Every row gives one point. The window is the flat piece filled in between its corners: a triangle in 3 columns, a solid with four corners in 4, and so on. A path goes straight from each point to the next, and from the last back to the first. List the points from which the path goes on through the window.
In the rows, 128 means zero.

Window (3 x 3):
[[ 71 135 131]
 [117  94 124]
 [153 182 144]]
Path:
(1): [146 133 159]
(2): [146 150 116]
(3): [138 141 103]
(4): [125 127 153]
(5): [100 110 141]
(6): [106 119  91]
(7): [132 185 128]
(8): [130 180 167]
Through the window after points: 3, 5

Window:
[[ 86 145  95]
 [170 141 118]
 [100 123  98]]
Path:
(1): [109 133  75]
(2): [111 131  84]
(3): [103 120 118]
(4): [145 134 136]
(5): [155 131  95]
(6): [161 142 100]
(7): [161 137 134]
(8): [ 98 160 127]
(9): [109 147  86]
(10): [102 126  68]
(11): [ 78 121 114]
(12): [ 98 145 129]
(13): [102 143  67]
(14): [114 136  85]
(15): [105 132 124]
(16): [104 134 112]
Through the window after points: 2, 6, 12, 14, 16

Window:
[[138 156 125  99]
 [171  95 111 143]
 [ 54  74 153 113]
 [143 145 146 130]]
Path:
(1): [107  73 174  81]
(2): [166 105 144 102]
(3): [128 125 104 157]
(4): [145 143 120 135]
(5): [146 122 152 116]
(6): [140 121 163 114]
(7): [115 145 118 144]
(8): [ 96 105 120 127]
Through the window after points: 2, 4, 6

Window (6 x 6):
[[133 198 140 187 104 112]
 [107 150  96 106 119 129]
 [109 109 137  57 118 139]
 [143  99 130 127  67 116]
 [168  94 118 188 140 142]
 [123  93 127 187 128 129]]
Path:
(1): [126 147 139 150 128  62]
(2): [123 146 131 163  90 145]
(3): [125 116 116 163  91 156]
(4): [143 133 119 152 116  93]
(5): [129 154 114 137 127  85]
(6): [116 157 117 138 103 148]
(7): [127 124 114 149 115 157]
(8): [145 113 119 137 143  90]
Through the window after points: 5, 7

Window (6 x 6):
[[144 109 103  97 103 126]
 [112 145 171 156 117 133]
 [117 170 117  92 151 126]
 [140 142 143 150 150 119]
 [ 93 108 169 176 192 119]
 [117 116  74 129 172 145]]
Path:
(1): [104 124 141 172 161 107]
(2): [110 132 148 147 127 115]
(3): [130 131 163 145 146 164]
(4): [114 121 163 153 160 139]
(5): [ 88 136 148 171 148  95]
(6): [114 118 109 155 145 104]
(7): [142  94 133 132 153 173]
(8): [130 119 179 134 194 151]
Through the window after points: 2, 4, 8

Window:
[[157 111 140  86 152 150 126 148]
 [146 131 114 157 156 103 144 125]
 [148 109 128 147 104 139 144 170]
 [137 158 121 164 114 152 111 133]
 [ 79 155 109  73 117 157 165  90]
 [153 120  94  76 141 107 107 173]
 [ 88 148 153 127 144 144 158 167]
 [103  75 204 169  74 124  57  59]]
Path:
(1): [ 90 110 116 124 158 147 138 147]
(2): [128 162 163 122 120 132 152 150]
(3): [182 149 149  97 124 103 115 121]
(4): [118 114 108 146 124 159 118 144]
(5): [ 97 124 119 125 139 156 137 145]
(6): [151 174 170 155 127 109 139 149]
(7): [146 131 134 128 105 128 127 162]
(8): [125  71 116 174 125 168 171 151]
(9): [120  82  65 167 128 149 132 117]
(10): [113 153 151 109 110 126 133 127]
(11): [134 123 163 126  99 114 111 154]
(12): [130 105 118 120 130 134 106 123]
(13): [ 62 100 117 148 139 147 103 119]
(14): [166 166 176 114 129 110 148 138]
(15): [119 151 166 131 107 118 137 112]
(16): [118  93 114 133 135 181 121 114]
Through the window after points: 1, 5, 7, 11
